Each row is a point. The ring and each string are closed loops that go straight from each point to the next, and from the last back to the first. Before rounding, they use only three directions, however many columns there are. How many times does the string pass through the ring? Passing back the other way cancels.

Ring (7 x 4)
0.46,2.23,-0.41,-0.95
1.01,1.74,1.19,-1.54
1.07,0.04,2.69,-0.79
0.64,-0.94,2.84,-0.29
-0.14,-1.24,1.77,0.22
-0.54,-0.42,0.00,0.89
-0.27,1.27,-1.27,0.66
String (30 x 4)
0.20,-0.03,1.58,-0.97
0.23,-0.15,1.18,0.22
0.15,0.03,1.16,-0.37
-0.15,-0.39,1.37,-0.79
-0.65,-1.15,1.10,-0.12
-0.84,-1.24,0.23,1.29
-0.54,-0.80,-0.47,2.66
-0.62,-0.48,-1.04,2.90
-0.98,0.11,-1.65,1.81
-0.70,0.77,-1.20,0.31
-0.18,0.96,0.17,-1.34
0.04,0.87,0.42,-1.00
-0.24,1.80,-0.73,-1.49
-0.10,2.28,-1.40,-0.73
0.05,2.30,-0.48,-2.20
0.20,1.66,0.37,-2.11
0.54,2.91,-0.49,-2.02
0.48,2.08,0.59,-2.62
0.44,1.20,0.88,-1.44
0.67,1.69,1.20,-2.47
1.33,2.39,1.84,-3.33
1.66,1.71,2.07,-1.35
1.64,1.27,2.80,-1.93
1.01,0.79,2.62,-2.44
0.62,0.47,1.92,-1.48
0.48,0.43,2.01,-1.99
0.76,-0.21,3.25,-2.34
1.05,-1.56,4.02,-0.15
0.77,-1.89,3.84,0.10
0.28,-1.11,3.25,-1.84
Times through: 0
String (31 x 4)
0.66,1.24,0.58,-0.25
1.17,1.81,0.75,-0.32
1.54,2.11,1.59,-1.55
1.42,1.61,2.19,-2.08
1.48,0.88,2.24,-0.45
0.90,0.34,1.59,0.32
1.18,-0.07,2.19,0.80
1.53,-0.73,3.64,0.30
1.16,-0.88,3.91,-1.04
0.63,-0.49,3.03,-1.67
0.34,0.03,1.81,-1.14
0.41,-0.64,1.85,0.42
0.32,-1.81,2.53,1.27
-0.06,-2.21,2.85,0.31
-0.32,-1.72,2.38,-0.55
-0.20,-0.50,1.57,-1.13
0.11,0.27,1.04,-0.76
-0.13,-0.66,0.33,1.96
-0.50,-0.82,-0.21,2.27
-0.92,-0.60,-0.86,1.91
-1.00,0.10,-1.06,0.55
-0.40,0.64,-0.19,-0.58
0.07,0.52,0.14,0.42
-0.16,0.85,-1.22,1.78
-0.22,1.46,-2.22,2.34
-0.24,2.36,-2.42,0.78
0.00,2.18,-0.92,-1.20
0.16,2.43,-0.74,-1.60
0.43,2.96,-0.99,-1.43
0.39,2.26,0.37,-2.81
0.36,1.10,0.84,-1.38
Times through: 4

Ring (9 x 8)
2.65,0.83,0.86,-1.50,1.23,0.77,-0.03,0.38
2.04,1.25,-0.12,-1.19,1.35,1.32,-0.60,1.31
0.38,1.32,-0.66,0.01,1.19,1.32,-0.85,1.54
-1.66,0.84,-0.27,1.70,0.53,0.61,-0.47,0.46
-2.47,0.20,0.76,2.54,0.04,-0.29,0.22,-0.95
-2.41,-0.25,1.72,2.63,-0.05,-0.96,0.77,-1.86
-1.41,-0.64,2.86,1.98,0.20,-1.57,1.31,-2.54
0.83,-0.41,3.01,0.22,0.73,-1.18,1.25,-2.03
1.84,-0.02,2.45,-0.64,0.94,-0.55,0.90,-1.30
String (17 x 8)
2.25,1.69,-1.79,-1.15,-0.66,2.88,-0.91,0.73
0.81,1.82,-1.74,-0.41,1.00,2.24,-1.37,2.29
0.65,1.06,-0.80,0.18,-0.78,1.77,-0.36,-0.30
-0.58,0.44,0.96,0.98,0.90,-0.07,0.09,-0.17
-1.15,0.38,0.97,1.41,0.88,-0.21,0.10,-0.23
-0.04,0.89,-0.67,0.76,-1.04,1.53,-0.21,-0.71
-2.21,0.81,-0.76,2.29,-0.63,0.99,-0.40,-0.31
-2.18,0.95,-0.85,2.14,-0.08,0.99,-0.60,0.32
-1.81,1.41,-1.53,1.66,0.54,1.49,-1.15,1.54
-0.85,1.31,-0.47,0.73,2.28,0.71,-1.07,2.42
0.34,0.92,0.57,0.00,2.16,0.27,-0.48,1.46
0.76,0.75,0.24,0.05,0.10,0.91,-0.05,-0.30
0.92,0.65,0.73,-0.14,0.77,0.50,0.02,-0.04
2.05,0.58,1.78,-1.19,2.49,-0.22,0.09,0.83
3.99,1.16,0.51,-2.58,1.47,1.34,-0.28,0.98
2.95,1.41,-1.13,-1.56,-0.84,2.60,-0.50,0.02
1.20,0.86,0.18,-0.33,0.34,1.03,-0.15,0.01
Times through: 0
String (30 x 8)
1.54,0.69,0.38,-0.43,-0.30,1.06,0.14,-0.79
3.05,0.85,0.43,-1.60,-0.02,1.37,0.10,-0.49
4.30,0.93,1.09,-2.76,1.55,0.98,0.01,0.57
2.88,0.66,2.00,-1.90,3.12,-0.27,0.04,1.31
1.42,0.58,1.67,-0.74,2.55,-0.32,0.01,0.96
0.76,0.64,0.84,-0.06,1.07,0.34,-0.01,0.15
1.83,1.31,-0.84,-0.84,-0.09,2.00,-0.57,0.48
1.99,1.67,-1.39,-1.13,0.43,2.37,-1.01,1.47
1.22,1.84,-1.26,-0.88,2.13,1.84,-1.44,3.04
-0.14,1.31,-0.24,0.18,2.53,0.69,-1.02,2.50
-0.62,0.59,0.98,0.83,1.87,-0.23,-0.18,0.78
-0.18,0.66,0.46,0.67,0.69,0.43,-0.11,0.05
0.40,1.20,-1.22,0.36,-1.00,2.05,-0.52,-0.17
-1.30,1.21,-1.38,1.49,-0.42,1.65,-0.78,0.47
-3.71,0.58,0.11,3.16,1.12,-0.27,-0.45,0.64
-4.07,0.27,0.63,3.55,0.88,-0.71,-0.10,-0.06
-1.96,0.65,-0.59,2.24,-1.21,1.01,-0.13,-1.03
0.01,0.75,-0.37,0.77,-1.12,1.34,-0.03,-1.04
-0.38,0.37,0.87,0.97,0.16,0.15,0.26,-0.83
-2.85,-0.65,3.14,2.81,1.61,-2.34,1.04,-1.42
-3.47,-1.04,3.59,3.46,0.90,-2.73,1.49,-2.55
-2.62,-0.95,3.19,2.98,-0.08,-2.08,1.56,-3.16
-0.84,-0.32,1.75,1.70,-1.23,-0.41,1.13,-3.00
0.20,0.25,0.93,0.70,-0.64,0.37,0.53,-1.66
0.18,0.28,1.15,0.59,0.13,0.10,0.42,-1.07
0.93,0.11,1.24,0.27,-0.99,0.38,0.80,-2.24
1.02,-0.80,3.78,0.24,0.45,-1.67,1.75,-2.97
0.96,-1.15,5.24,0.09,2.30,-3.01,2.00,-2.36
1.07,-0.69,4.32,-0.13,2.46,-2.33,1.46,-1.42
0.35,0.07,2.15,0.33,1.45,-0.78,0.58,-0.60
Times through: 2

Ring (8 x 12)
-0.16,0.17,-0.92,0.39,0.83,-1.55,-0.47,0.58,-0.13,2.25,-1.80,-0.59
0.12,1.22,-1.05,2.22,-1.46,-1.58,-0.98,1.03,-1.30,1.46,-0.64,-1.01
0.31,1.93,-0.27,2.57,-2.09,-0.90,-0.34,0.53,-1.58,0.32,0.52,-0.93
0.27,1.99,0.87,1.51,-1.05,0.13,0.97,-0.57,-0.97,-0.68,1.14,-0.47
-0.86,0.59,0.26,0.08,-0.13,1.05,1.38,-1.52,0.31,-1.91,0.68,-0.22
-2.35,-1.40,-1.87,-0.72,0.05,1.07,0.44,-1.53,1.38,-2.32,-0.75,-0.39
-2.13,-1.84,-2.16,-1.21,1.19,0.14,-0.01,-0.94,1.59,-0.53,-1.99,-0.37
-1.00,-0.97,-1.27,-0.96,1.88,-0.85,-0.04,-0.22,0.99,1.45,-2.26,-0.32
String (25 x 12)
0.33,1.66,1.07,0.73,0.10,-0.02,1.20,-0.65,-0.54,0.01,0.57,-0.28
1.12,2.79,1.85,1.62,-0.54,-0.28,1.29,-0.32,-1.38,0.33,1.30,-0.35
1.14,3.21,1.04,3.17,-2.47,-0.71,0.31,0.42,-2.27,0.16,1.64,-0.84
0.17,2.41,-0.97,4.15,-4.30,-0.91,-1.09,0.96,-2.43,-0.59,1.27,-1.39
-0.40,1.37,-1.32,2.90,-3.04,-0.67,-0.87,0.53,-1.48,-0.59,0.47,-1.16
-0.43,0.82,-0.62,1.24,-0.92,-0.39,0.01,-0.12,-0.52,-0.13,-0.11,-0.68
0.73,1.88,1.45,0.59,0.65,-0.36,1.29,-0.47,-0.62,0.80,0.36,-0.20
1.33,3.02,2.45,1.34,-0.11,-0.06,1.78,-0.60,-1.30,0.28,1.54,-0.19
0.89,3.07,2.29,1.72,-1.18,0.72,1.95,-1.08,-1.35,-1.36,2.39,-0.26
-0.66,1.30,0.22,1.26,-1.61,1.04,1.09,-1.24,-0.45,-2.43,1.46,-0.48
-1.42,0.40,-0.28,0.45,-1.18,1.60,1.26,-1.80,0.32,-3.26,1.17,-0.36
-1.77,-0.46,-1.50,0.35,-0.93,0.78,0.26,-1.11,0.53,-2.14,-0.12,-0.57
-1.44,-0.42,-1.12,-0.07,-0.05,0.45,0.42,-1.00,0.64,-1.24,-0.51,-0.44
-1.16,-0.41,-0.49,-0.77,1.07,0.44,0.91,-1.20,0.93,-0.69,-0.73,-0.18
-2.01,-1.54,-1.19,-1.74,1.71,0.88,0.96,-1.68,1.83,-1.28,-1.32,-0.07
-4.03,-3.58,-4.25,-1.50,0.07,1.17,-0.61,-1.58,2.53,-2.95,-2.23,-0.60
-3.17,-2.94,-2.90,-2.04,1.40,0.95,0.14,-1.66,2.48,-1.86,-2.19,-0.27
-3.14,-2.79,-2.97,-1.72,0.99,0.90,0.00,-1.54,2.28,-1.94,-2.05,-0.36
-3.84,-3.22,-4.08,-1.11,-0.32,1.12,-0.63,-1.48,2.22,-2.99,-1.92,-0.66
-3.06,-2.06,-3.46,0.00,-1.23,0.78,-0.71,-1.02,1.26,-2.65,-1.19,-0.81
-1.57,-0.58,-1.46,0.05,-0.25,0.35,0.16,-0.86,0.63,-1.22,-0.66,-0.52
-0.53,0.33,0.22,-0.42,1.05,0.21,1.11,-1.01,0.47,-0.19,-0.37,-0.15
-0.83,0.48,0.77,-0.65,0.77,1.34,1.96,-1.95,0.72,-1.94,0.65,0.03
0.11,1.82,2.31,-0.21,0.68,1.51,2.76,-2.10,0.07,-1.93,1.75,0.19
0.78,2.16,2.40,0.08,1.06,0.47,2.28,-1.27,-0.36,-0.15,1.12,0.10
Times through: 3
String (27 x 12)
1.46,3.28,3.06,1.12,0.11,0.35,2.34,-1.00,-1.23,-0.15,2.00,-0.02
0.53,1.74,1.78,0.06,1.03,0.21,1.83,-1.03,-0.24,0.12,0.62,-0.01
-0.62,0.45,-0.40,0.45,-0.08,-0.05,0.46,-0.57,0.01,-0.31,-0.27,-0.45
-1.52,0.20,-1.23,1.12,-1.89,0.91,0.28,-1.05,-0.02,-2.63,0.63,-0.69
-1.45,0.28,0.13,-0.17,-0.46,1.92,1.76,-2.21,0.69,-3.41,1.18,-0.15
-2.62,-0.97,-1.81,0.02,-1.43,1.91,0.67,-1.99,1.06,-4.15,0.48,-0.50
-2.13,-0.89,-2.09,0.33,-1.12,0.77,-0.06,-1.05,0.70,-2.31,-0.40,-0.66
-0.96,-0.12,-0.28,-0.56,0.92,0.37,0.94,-1.12,0.73,-0.60,-0.55,-0.20
-1.52,-0.93,-0.39,-1.67,1.90,0.91,1.38,-1.76,1.59,-1.10,-0.90,0.05
-3.95,-3.44,-3.83,-1.71,0.31,1.41,-0.23,-1.85,2.61,-3.16,-1.98,-0.48
-3.88,-3.40,-4.47,-1.00,-0.37,0.78,-1.02,-1.17,2.18,-2.56,-2.30,-0.76
-1.71,-1.02,-1.95,-0.16,0.09,-0.03,-0.22,-0.58,0.81,-0.60,-1.33,-0.57
-0.66,-0.10,-0.31,-0.58,1.35,-0.23,0.67,-0.68,0.62,0.49,-1.08,-0.22
-0.77,-0.92,-0.36,-1.90,3.18,-0.53,0.81,-0.75,1.43,1.61,-2.24,0.04
-0.89,-1.36,-1.04,-1.89,3.31,-1.11,0.18,-0.26,1.48,2.42,-3.02,-0.10
-1.04,-1.09,-1.88,-0.53,1.46,-1.33,-0.68,0.29,0.76,1.93,-2.64,-0.54
-1.16,-0.42,-1.95,0.71,-0.50,-0.76,-0.75,0.16,0.09,0.33,-1.35,-0.79
-0.27,0.36,-0.35,0.15,0.79,-0.76,0.24,-0.12,0.04,1.11,-1.04,-0.41
0.48,0.90,0.32,0.17,1.44,-1.37,0.32,0.29,-0.27,2.44,-1.26,-0.33
-0.41,0.45,-0.72,0.72,-0.08,-0.72,-0.07,0.02,-0.22,0.67,-0.79,-0.59
-0.46,0.67,-2.18,2.62,-2.32,-1.67,-1.71,1.28,-1.28,1.05,-0.92,-1.28
0.09,1.51,-1.93,3.62,-3.22,-2.06,-1.98,1.77,-2.09,1.39,-0.45,-1.48
0.68,2.36,-1.06,4.02,-3.42,-2.00,-1.58,1.75,-2.56,1.41,0.23,-1.42
0.58,1.80,0.53,1.46,-0.43,-0.87,0.36,0.19,-1.06,1.03,0.12,-0.56
-0.40,0.64,-0.38,0.69,-0.17,-0.35,0.28,-0.29,-0.21,0.13,-0.35,-0.52
-0.35,1.43,-0.96,2.61,-2.71,-0.45,-0.52,0.27,-1.34,-0.75,0.63,-1.03
0.46,2.61,0.56,2.83,-2.64,-0.11,0.40,-0.06,-1.80,-0.94,1.71,-0.82
Times through: 0

Ring (8 x 14)
0.09,-0.19,-1.81,-0.14,1.24,-3.00,-0.61,-1.57,-0.32,-0.98,-1.93,-1.14,1.53,0.89
1.25,-0.50,-1.90,-0.31,1.85,-3.38,-0.47,-2.35,-1.82,-1.16,-2.29,-0.77,1.03,0.96
1.88,-0.88,-0.66,-0.69,1.48,-2.12,0.13,-1.81,-3.11,-0.29,-1.76,0.44,-0.06,0.66
1.13,-0.87,0.67,-0.84,0.26,-0.49,0.56,-0.39,-2.58,0.79,-0.79,1.11,-0.47,0.21
-0.31,-0.66,1.69,-0.87,-0.89,1.10,0.74,1.34,-1.09,1.70,0.17,1.46,-0.48,-0.06
-2.13,-0.26,1.61,-0.72,-1.13,1.89,0.36,2.77,1.21,1.82,0.57,1.19,0.11,0.20
-2.58,-0.02,0.70,-0.49,-0.66,1.09,-0.10,2.46,2.10,1.17,0.16,0.45,0.79,0.52
-1.65,0.07,-0.88,-0.16,0.23,-1.27,-0.54,0.43,1.55,-0.11,-0.96,-0.79,1.59,0.76
String (26 x 14)
0.39,-0.48,-0.56,-0.46,0.67,-1.66,-0.06,-0.81,-1.17,-0.07,-1.29,-0.06,0.61,0.56
0.63,-0.36,-0.82,-0.27,0.29,-2.48,-0.06,-1.53,-1.24,-0.29,-1.45,-0.69,1.03,0.31
0.16,-0.42,-1.06,-0.44,1.28,-1.86,-0.35,-0.80,-0.78,-0.43,-1.55,-0.19,0.79,0.91
-0.04,-0.28,-1.99,-0.28,1.99,-2.66,-0.78,-1.21,-0.25,-1.11,-2.05,-0.76,1.30,1.30
-1.16,0.15,-2.36,0.06,1.41,-2.99,-1.08,-0.94,1.42,-1.28,-1.94,-1.67,2.22,1.24
-1.86,0.09,-1.47,-0.17,1.06,-1.45,-0.88,0.46,1.90,-0.54,-1.28,-0.84,1.71,1.22
-1.91,-0.08,-0.87,-0.41,1.13,-0.44,-0.69,1.19,1.65,-0.09,-0.97,-0.05,1.12,1.27
-2.75,0.02,-0.55,-0.46,0.95,0.41,-0.73,2.19,2.55,0.23,-0.59,0.20,1.10,1.36
-0.84,-0.32,-0.06,-0.52,0.29,-0.43,-0.10,0.62,0.16,0.43,-0.72,0.26,0.61,0.63
-1.35,-0.18,0.22,-0.44,-0.30,-0.12,-0.05,1.04,0.77,0.69,-0.41,0.14,0.79,0.44
-2.51,-0.10,-0.02,-0.57,0.60,0.84,-0.46,2.34,2.07,0.61,-0.34,0.57,0.74,1.14
-3.48,0.16,0.05,-0.43,0.10,1.18,-0.59,3.02,3.33,0.77,-0.03,0.28,1.16,1.09
-3.08,0.32,0.21,-0.14,-1.21,0.24,-0.31,2.07,3.07,0.86,0.06,-0.57,1.67,0.34
-2.14,0.21,-0.11,-0.09,-1.06,-0.70,-0.24,0.97,2.06,0.53,-0.33,-0.85,1.69,0.22
-2.17,0.27,-1.45,0.00,0.46,-1.67,-0.87,0.41,2.41,-0.49,-1.16,-1.29,2.10,0.98
-0.91,-0.09,-2.11,-0.21,1.98,-2.33,-1.00,-0.55,0.86,-1.12,-1.91,-0.90,1.60,1.48
-0.06,-0.35,-1.89,-0.38,2.21,-2.33,-0.77,-0.96,-0.33,-1.03,-2.01,-0.46,1.09,1.42
1.25,-0.43,-3.17,-0.20,3.20,-4.39,-1.05,-2.96,-1.50,-2.14,-3.07,-1.27,1.47,1.63
1.92,-0.57,-2.53,-0.25,2.43,-4.35,-0.61,-3.32,-2.45,-1.71,-2.82,-1.10,1.16,1.11
2.02,-0.89,-2.40,-0.65,3.69,-3.29,-0.68,-2.53,-2.92,-1.63,-2.88,0.06,0.30,1.73
1.36,-0.80,-1.40,-0.68,2.51,-2.21,-0.35,-1.54,-2.35,-0.81,-2.11,0.35,0.17,1.28
2.90,-1.15,-1.97,-0.81,3.59,-3.22,-0.34,-2.92,-4.18,-1.39,-2.85,0.51,-0.23,1.50
3.50,-1.23,-1.79,-0.80,3.24,-3.55,-0.11,-3.47,-4.91,-1.31,-2.86,0.45,-0.33,1.20
1.32,-0.56,-0.17,-0.38,-0.25,-2.27,0.37,-1.76,-2.28,0.15,-1.23,-0.32,0.57,-0.10
0.69,-0.57,-0.47,-0.53,0.76,-1.63,0.02,-0.93,-1.60,-0.03,-1.32,0.12,0.41,0.54
1.24,-0.79,-1.36,-0.69,2.50,-2.09,-0.35,-1.40,-2.23,-0.77,-2.06,0.40,0.16,1.30
Times through: 1
String (27 x 14)
2.86,-1.15,-1.14,-0.83,2.54,-2.67,0.05,-2.59,-4.31,-0.75,-2.32,0.69,-0.42,0.99
2.92,-1.26,-0.51,-0.97,2.17,-2.01,0.32,-2.19,-4.60,-0.28,-1.97,1.16,-0.81,0.79
2.22,-1.24,-0.05,-1.09,2.05,-0.96,0.35,-1.12,-3.96,0.13,-1.56,1.64,-1.03,0.88
0.52,-0.77,0.08,-0.83,1.08,-0.44,0.15,0.00,-1.74,0.40,-1.02,1.05,-0.25,0.75
-0.01,-0.49,0.58,-0.58,-0.44,-0.46,0.37,0.14,-1.00,0.83,-0.51,0.46,0.25,0.09
0.00,-0.55,1.71,-0.66,-1.68,0.38,0.89,0.63,-1.28,1.69,0.18,0.85,-0.12,-0.53
-0.45,-0.77,2.89,-1.05,-1.87,2.35,1.23,2.21,-1.29,2.63,0.92,2.16,-1.04,-0.52
-1.05,-0.73,2.08,-1.12,-0.45,2.48,0.68,2.70,-0.48,2.07,0.52,2.30,-0.95,0.32
-1.01,-0.58,0.82,-0.90,0.48,1.18,0.15,1.84,-0.12,1.11,-0.23,1.50,-0.30,0.78
-2.35,-0.44,2.13,-1.00,-0.79,3.07,0.46,3.72,1.15,2.22,0.86,2.10,-0.53,0.43
-3.28,-0.22,2.40,-0.90,-1.45,3.58,0.43,4.48,2.28,2.53,1.28,1.93,-0.23,0.29
-2.85,0.01,1.91,-0.52,-2.18,2.03,0.43,3.14,2.18,2.12,0.98,0.73,0.56,-0.18
-0.88,-0.23,0.48,-0.41,-0.83,-0.38,0.20,0.59,0.19,0.85,-0.33,0.04,0.74,0.07
-1.56,-0.29,-0.01,-0.62,0.66,0.33,-0.27,1.53,0.91,0.53,-0.56,0.62,0.51,0.97
-2.80,-0.01,-0.17,-0.51,0.60,0.79,-0.57,2.45,2.50,0.53,-0.35,0.39,0.94,1.20
-3.26,0.25,-0.56,-0.27,0.30,0.25,-0.77,2.28,3.32,0.29,-0.42,-0.31,1.57,1.14
-2.45,0.35,-0.33,0.03,-1.16,-0.94,-0.37,0.95,2.56,0.39,-0.37,-1.20,2.02,0.22
-1.55,0.17,-0.54,-0.02,-0.76,-1.51,-0.30,0.14,1.49,0.14,-0.72,-1.16,1.81,0.23
-1.39,0.21,-1.72,0.07,0.49,-2.53,-0.81,-0.56,1.60,-0.77,-1.48,-1.61,2.18,0.82
-0.61,-0.04,-2.32,-0.08,1.78,-3.00,-0.99,-1.18,0.65,-1.31,-2.08,-1.34,1.86,1.31
-0.01,-0.36,-2.05,-0.38,2.44,-2.45,-0.84,-1.04,-0.36,-1.16,-2.12,-0.48,1.10,1.53
0.03,-0.33,-0.86,-0.34,0.68,-1.91,-0.24,-0.81,-0.59,-0.26,-1.37,-0.42,0.97,0.63
0.46,-0.25,-0.86,-0.15,-0.06,-2.68,-0.07,-1.62,-0.94,-0.29,-1.41,-1.01,1.29,0.17
1.18,-0.37,-1.29,-0.15,0.47,-3.41,-0.13,-2.44,-1.72,-0.69,-1.84,-1.13,1.26,0.28
0.38,-0.43,-0.49,-0.41,0.37,-1.76,0.00,-0.90,-1.13,-0.01,-1.23,-0.21,0.72,0.41
1.03,-0.72,-1.22,-0.64,2.14,-2.00,-0.31,-1.26,-1.97,-0.64,-1.91,0.29,0.27,1.17
2.39,-1.02,-1.62,-0.75,2.94,-2.84,-0.25,-2.46,-3.60,-1.07,-2.49,0.43,-0.09,1.28
Times through: 0
